Every row gives one point. Each copy is the shape, with its points in the same order, turned, moved and blurred by noise. Is it also mirrored, or only turned?

Shape (8 x 2):
[[ 43 -44]
 [ 21 -17]
 [-33   7]
 [-19  54]
 [ 12 -23]
 [-18  27]
 [ 39 -33]
 [  9  18]]
Copy 1:
[[ 46 -30]
 [ 13 -19]
 [-45 -26]
 [-60  20]
 [  9 -28]
 [-43  -2]
 [ 36 -23]
 [-15   5]]
Copy 1 is: only turned
Copy 2 (8 x 2):
[[ 22  50]
 [  4  20]
 [ -1 -32]
 [-57 -38]
 [  5  19]
 [-28 -34]
 [  5  41]
 [-32   4]]
Copy 2 is: only turned
Copy 3, 8 rows:
[[ 52 -24]
 [ 23 -18]
 [-38  -3]
 [-37  46]
 [ 16 -22]
 [-35  15]
 [ 50 -22]
 [ -2  16]]
Copy 3 is: only turned

Shape (8 x 2):
[[  6  11]
 [-15 -31]
 [  4 -33]
 [ -7  23]
 [-53  35]
 [  0   0]
 [-18  -2]
 [  1   1]]
Copy 1:
[[-13  12]
 [ 21 -23]
 [ 29  -3]
 [-34   5]
 [-58 -28]
 [ -6   5]
 [-10 -14]
 [ -8   6]]
Copy 1 is: only turned
Copy 2 (8 x 2):
[[ 14  -3]
 [-25  15]
 [-28  -3]
 [ 24   8]
 [ 36  60]
 [  3   2]
 [  0  22]
 [  4   0]]
Copy 2 is: only turned
Copy 3 (8 x 2):
[[ -7  14]
 [ 27 -25]
 [ 38 -14]
 [-17   9]
 [-55 -23]
 [  3   4]
 [ -1 -20]
 [  2   2]]
Copy 3 is: only turned

Shape (6 x 3):
[[-30   2  10]
 [  9 -23 -10]
 [ 36  13   1]
 [ 29  44 -25]
 [ 17  22  -2]
 [-12  10  28]]
Copy 1, 6 rows:
[[ 11  20  19]
 [ 10  -5 -24]
 [-27 -28  -9]
 [-60  -4 -11]
 [-28  -9   1]
 [  3  -5  31]]
Copy 1 is: mirrored
Copy 2:
[[ 39 -21  15]
 [-10 -16   4]
 [ -3  30  -3]
 [ 23  35 -37]
 [ 14  21  -8]
 [ 34   4  31]]
Copy 2 is: mirrored
Copy 3, 6 rows:
[[  3  31  27]
 [-22  -5  -6]
 [ 10 -31 -10]
 [ 44 -12 -36]
 [ 24  -7  -6]
 [ 17   0  34]]
Copy 3 is: only turned
Copy 4 (6 x 3):
[[-29  -2  29]
 [ 15 -11  10]
 [ -1  -1 -32]
 [ -8  42 -32]
 [-14  11 -17]
 [-39 -14   8]]
Copy 4 is: mirrored

Shape (7 x 3):
[[ 29  -5  33]
 [-14 -28  -8]
 [ 34   9  55]
 [-33  -6 -11]
 [  6  -8  -5]
 [-39 -27   7]
 [  0  11 -27]]
Copy 1 (7 x 3):
[[  4 -12 -39]
 [-40   9   2]
 [ 20 -36 -47]
 [-28  -5  28]
 [-11   7  -5]
 [-51 -18  18]
 [  5  20  24]]
Copy 1 is: only turned
Copy 2 (7 x 3):
[[-41   3  -9]
 [  8 -35  -7]
 [-60  17   6]
 [ 24 -26  16]
 [ -1  -8 -12]
 [  7 -48  19]
 [ 29   6  -9]]
Copy 2 is: mirrored
Copy 3:
[[ 34 -15  17]
 [-14 -29 -23]
 [ 57   0  24]
 [-22   0 -34]
 [ -7 -15   0]
 [ -2 -15 -48]
 [-29   0   4]]
Copy 3 is: mirrored
Copy 4 (7 x 3):
[[ -5  51 -11]
 [-27  -7  13]
 [  3  58 -38]
 [-26 -30  -3]
 [ -9   7  10]
 [-49 -16  -8]
 [ 12 -10  17]]
Copy 4 is: only turned

Shape, 8 rows:
[[ -2  -4 -30   7]
 [ 20  41  36  11]
 [-21  31  14  -7]
 [-21  25  10  16]
 [-13  14   1 -21]
 [  0   2 -12   7]
 [-19 -18  -4  25]
 [ 10 -53 -17  12]]
Copy 1:
[[-23 -13 -22  10]
 [ 49  10   3  31]
 [ 28 -11  -4 -13]
 [ 26   5 -22  -8]
 [ 11 -21   6  -8]
 [ -9 -11 -14   8]
 [-19  22 -21 -10]
 [-60  21   3  21]]
Copy 1 is: only turned
Copy 2 (8 x 4):
[[ 39   5 -12  19]
 [  0 -36 -30 -41]
 [  8   7  -8 -32]
 [ 26  -6  -1 -29]
 [ -6  14 -11  -7]
 [ 24   3 -13   8]
 [ 30 -13  22  11]
 [ 22 -19  14  58]]
Copy 2 is: only turned

Shape, 11 rows:
[[ 30  10  23 -38  10   1]
 [ 12 -26 -13 -20 -16  35]
 [ 12 -13  -7 -30  26  31]
 [ -2  36  18  20 -11  25]
 [ -1   4 -24  -8 -23 -11]
 [  3  34 -12  26   2 -26]
 [ -1  33  12 -36  28  -1]
 [ -3 -16  19  11 -34 -19]
 [ 13 -25  18  22  27 -21]
 [ 58  -7 -25  33 -12  41]
 [ 29  34  -8  -9  11  42]]
Copy 1, 11 rows:
[[ 22  21 -42  32 -10 -16]
 [ 38   0  -5  19  25  27]
 [ 30  38  -4  40  16  12]
 [-12  19  12  -9 -31   1]
 [  2   7 -21 -18  25  10]
 [-27  14  -1 -26  13 -29]
 [ -3  55 -39  15  -7  -6]
 [-12 -29 -28  -2   5   9]
 [-22 -15  -9  47  24 -23]
 [ 52 -10  39  -6  18 -29]
 [ 33  47  12   6 -10 -13]]
Copy 1 is: mirrored
Copy 2:
[[ 19  35   3   7 -16  37]
 [ -5  -3  16  11 -51  -4]
 [-23   8   3  11 -30  25]
 [ 24  14 -42  -8 -14 -21]
 [  9  13  26 -28 -14 -18]
 [ 25   4  -9 -44  22  -8]
 [ -7  52 -14  -7   4  25]
 [ 42   4  23  10   6 -29]
 [ 17 -20   7  13  27  19]
 [ 30 -48 -14 -22 -57  10]
 [  2  15 -35 -20 -41  20]]
Copy 2 is: only turned
Copy 3, 11 rows:
[[-15  14   9  -5 -13 -54]
 [-17  50 -25 -22 -11  -4]
 [-11  57   8   9   0 -16]
 [-50 -18   1  -8  13  12]
 [ 11  -1 -13 -31  -7   7]
 [  2 -30  32 -18   0  14]
 [  0   1   8  21  15 -33]
 [-13 -12 -22 -19 -43   8]
 [-11   6  28   7 -55   7]
 [-48  46  26 -60  -7  21]
 [-39  30  22 -18  29 -13]]
Copy 3 is: mirrored
Copy 4, 11 rows:
[[ 13 -36 -20 -14 -21 -32]
 [-20 -17  32  12 -25 -13]
 [-25 -12  -7  14 -32 -32]
 [-24 -25 -15 -14  25  21]
 [  8   4  26 -11  17 -17]
 [  9  21 -18 -22  32   2]
 [ -4 -21 -34  -7  12 -46]
 [ 32 -10  19  14  13  16]
 [ 25  21 -25  18 -18   8]
 [-32  11  22 -32 -42  31]
 [-41 -22 -16 -30 -10 -10]]
Copy 4 is: only turned

Shape, 9 rows:
[[  4  17   5  11  10  11]
 [-20  -7   4  25   9   2]
 [-21  32 -18  32 -27  -9]
 [-19 -18   7 -21   3   0]
 [ 13   7   4   1  -7 -22]
 [  7 -15  -9   4  17  56]
 [ -1   9   8   0   5  14]
 [-18  -4  -9  13  25 -24]
 [-11 -19   7  -1  -7  11]]
Copy 1:
[[ -2  19  -7  13  -6  -5]
 [-37   8   0   7  -1  -9]
 [-31  24 -14 -13 -48   9]
 [-17 -27  -8   6  12  11]
 [  2   4  17  -6 -15  13]
 [  0   4 -35   4  25 -42]
 [ -3   2 -12  14  -2  -5]
 [-35  17  11  -5  14  17]
 [-19 -20  -5   2   1 -12]]
Copy 1 is: only turned
Copy 2 (9 x 6):
[[-30   5  -7   7  15   0]
 [-12  11   0  35  18 -12]
 [-28 -18  20  41  -2  35]
 [  2   7  -4  20 -15 -27]
 [  0  16  -3   9  -5  19]
 [-35  -4  17 -17  32 -41]
 [-22   2  -3   9   0  -5]
 [ 16  -4  -7  37  19  -5]
 [-12   6  15  16  -6 -25]]
Copy 2 is: only turned
Copy 3, 9 rows:
[[ 10  -6 -13  19  14   9]
 [ -7 -15   6  25 -14  22]
 [-21  34  -1  26  11  41]
 [  5 -11  17 -17 -13   8]
 [ 17  23  -1   9  -5   3]
 [-18 -45   3   9  26 -15]
 [ 10  -9  -2   8  14  12]
 [ -2  -4 -12   8 -36  21]
 [ -2 -13  26   4  -6   4]]
Copy 3 is: mirrored
Copy 4:
[[ -9  18  -3   7  -9 -11]
 [ -6 -17 -13  15 -14  -5]
 [ 28 -10  28  15 -34 -14]
 [ -9 -15 -10 -26   9   8]
 [ 22  14  -2   3   7   7]
 [-60  13   2   2 -16  13]
 [-15  10   0  -2  -2  -9]
 [ 14 -11 -35   0 -22   3]
 [-15 -14  -1  -2   6  11]]
Copy 4 is: only turned

Shape (11 x 8):
[[ 21 -17 -33 -33   7  18  16 -34]
 [-34  28 -24  26   2 -11  -7  -4]
 [-22 -10  -2 -20  32  -2  11  -5]
 [-13   1  -6  -2  13 -15  -4 -24]
 [  5 -13  17 -24  21   7 -17  24]
 [  6  13  16  16 -11  10   4 -26]
 [-29 -15   8 -32 -26 -16  34 -22]
 [-37   9  28   0 -19  -7  30   7]
 [ 23 -15 -20 -12  33 -28  16   0]
 [ 11 -15   7  16   3   7 -18   2]
 [-40  29  25 -28   3   2 -23  21]]
Copy 1 (11 x 8):
[[-12   8   5  -7 -11  26  36 -53]
 [ 41 -19 -22 -13  16   1 -15  -4]
 [-12 -27   0 -31   0  -4  19 -13]
 [  4   3  -2 -28   5   0   0 -14]
 [-26  -6  -3 -13  -9   3  28  28]
 [ -6  15 -15   7  -3 -10 -18 -17]
 [  6 -14  33 -22 -43 -20   0 -35]
 [  7 -34  15   4 -28 -33 -20  -1]
 [-18  -5  31 -20  30  27  20 -15]
 [-16   9 -13  -5  -9  22 -11  14]
 [ 14 -15 -17 -12 -18 -42  22  35]]
Copy 1 is: only turned
Copy 2, 11 rows:
[[ 45  -5 -14 -25 -32 -13 -26  29]
 [ 26  15  -6  30  29   0   1 -16]
 [  8  12 -20 -21  15   0 -32  -9]
 [ 27  12   3  -8  19  -4 -16   6]
 [-17 -16   9 -25  -3  24 -19  -9]
 [ 30  15  18 -11   1  13  29   7]
 [ 12  59  19  -5 -24  -5 -30   6]
 [-10  50  13   2  -9   4   8 -26]
 [  9 -17  -2 -23  10 -40 -25   6]
 [ -4 -13   4 -11  11  16  13  25]
 [ -1  15  15   3   2  45 -27 -43]]
Copy 2 is: mirrored
Copy 3:
[[ -9 -60  15 -11 -13 -15  -4  23]
 [ 20  -1 -29  27   9  -7  26 -20]
 [  2 -14   8 -27   0  -5  36  12]
 [ 19 -19   8  -7   7  -6  14  -6]
 [-13  18  21 -20  -1 -23  20  35]
 [ 13 -10 -10   1  13   3 -27  14]
 [-19 -30  23 -14  22  40   8 -10]
 [-11  10 -11  -8  24  43  13   0]
 [ -4 -15  18 -32 -38 -20  11  -6]
 [ -3   5  -3 -10  10 -34 -14  13]
 [  3  29  17  19  26  11  43  28]]
Copy 3 is: mirrored

Shape (12 x 8):
[[  1  -1 -30 -36   6   4  -6 -34]
 [  3  -1 -15 -17   8 -18 -14 -24]
 [ -6  29 -19   7  17 -26   1  15]
 [ 15 -21  21   4 -33  18   5  26]
 [-18   6 -17  27   1   4 -18   4]
 [ 22 -18  18  17   3  39 -12  21]
 [ -1 -46 -13  -8  15  -9 -20  -3]
 [ 11  -9  39  24 -12  16   0  11]
 [ 20 -10  16  30 -33  22  21   6]
 [ 39 -19  16  35 -12  19  -3   9]
 [ 16  10 -16  -4 -21  -6 -18   2]
 [  5   7 -32 -11   1  -8  13  -2]]
Copy 1, 12 rows:
[[-27   7  29  -2  14  41   2  13]
 [ -8 -13  19   4  14  33   3   2]
 [ 18 -17   7  -9  41 -12  10   6]
 [-16  11 -30  14 -28 -22  12  -3]
 [ 12 -15   9  -2   1 -14 -13  28]
 [  9  18 -10  38 -30 -17  17  15]
 [ -8 -20  37   7 -28   8  18  -4]
 [ 17   8 -36  16 -28  -8   8   4]
 [ -7   4 -47   5 -25 -13  18  25]
 [  0  -9 -34  39 -25  -9  26  20]
 [-20 -10  -6  17  18  -1  -4   5]
 [-18  -2   9 -10  27   5  21  16]]
Copy 1 is: mirrored
Copy 2 (12 x 8):
[[-29 -24  -8 -23  25 -13  29 -33]
 [ -9 -17   3 -36  19 -10  15 -21]
 [ 12  15 -32 -37  -2   0   6   3]
 [ -8   5  23  29 -24  22  10   4]
 [ 27   4  -8 -15   3  -2  41   5]
 [-12   8  25  20   1  18  33  36]
 [-15  16  37 -30  10  -3  38 -18]
 [ 10   3  26  22  -7   3   5  28]
 [ 12   7  12  44   4  22   3   5]
 [  8   8  30  20  15  35  12  22]
 [  2 -18  -5 -17  -4  24  17 -11]
 [-11   5 -22 -17  14   3  14 -25]]
Copy 2 is: only turned
Copy 3, 12 rows:
[[ 16 -10  21   7 -18  16 -14 -39]
 [  4 -19  -6   8 -16  17  -3 -24]
 [-20 -23  -7  20   3 -30  14  -9]
 [ 26   1 -12   1  27  10 -22  40]
 [-32 -20   7   4   2  -1 -12  18]
 [ 13   4   9  26   1  14 -14  56]
 [  1   1 -17   3 -40  11 -31  10]
 [  8  10 -12   5  25  20   4  48]
 [ 29 -11   2 -20  24   7   0  52]
 [ 25 -19   0   7  -1  19   3  60]
 [ 13 -35  -4  16  10   7 -15   3]
 [ 13 -22   7   4  -6 -21  -5 -15]]
Copy 3 is: only turned
Copy 4:
[[-23  10   3  28 -11  31  -7  26]
 [-16   7  12  19 -19   6 -19  11]
 [ 29 -16  18  25 -19  -5  -1 -14]
 [-18 -21  20 -40  26  -2  18  -7]
 [ 12   1  11  20  25  -6 -12 -20]
 [ 10  -8   3 -46  34  10  -9  -3]
 [-31   3   7  -5  -3  24 -34 -23]
 [  3   3  10 -44  21 -22   8  -8]
 [-10 -19  -9 -30  30 -24  24  -2]
 [ -3 -22 -12 -42  28 -19 -11   0]
 [ -9 -24  24  10   8  -4  -8  15]
 [ -4 -19   0  24 -12  14   7   3]]
Copy 4 is: mirrored
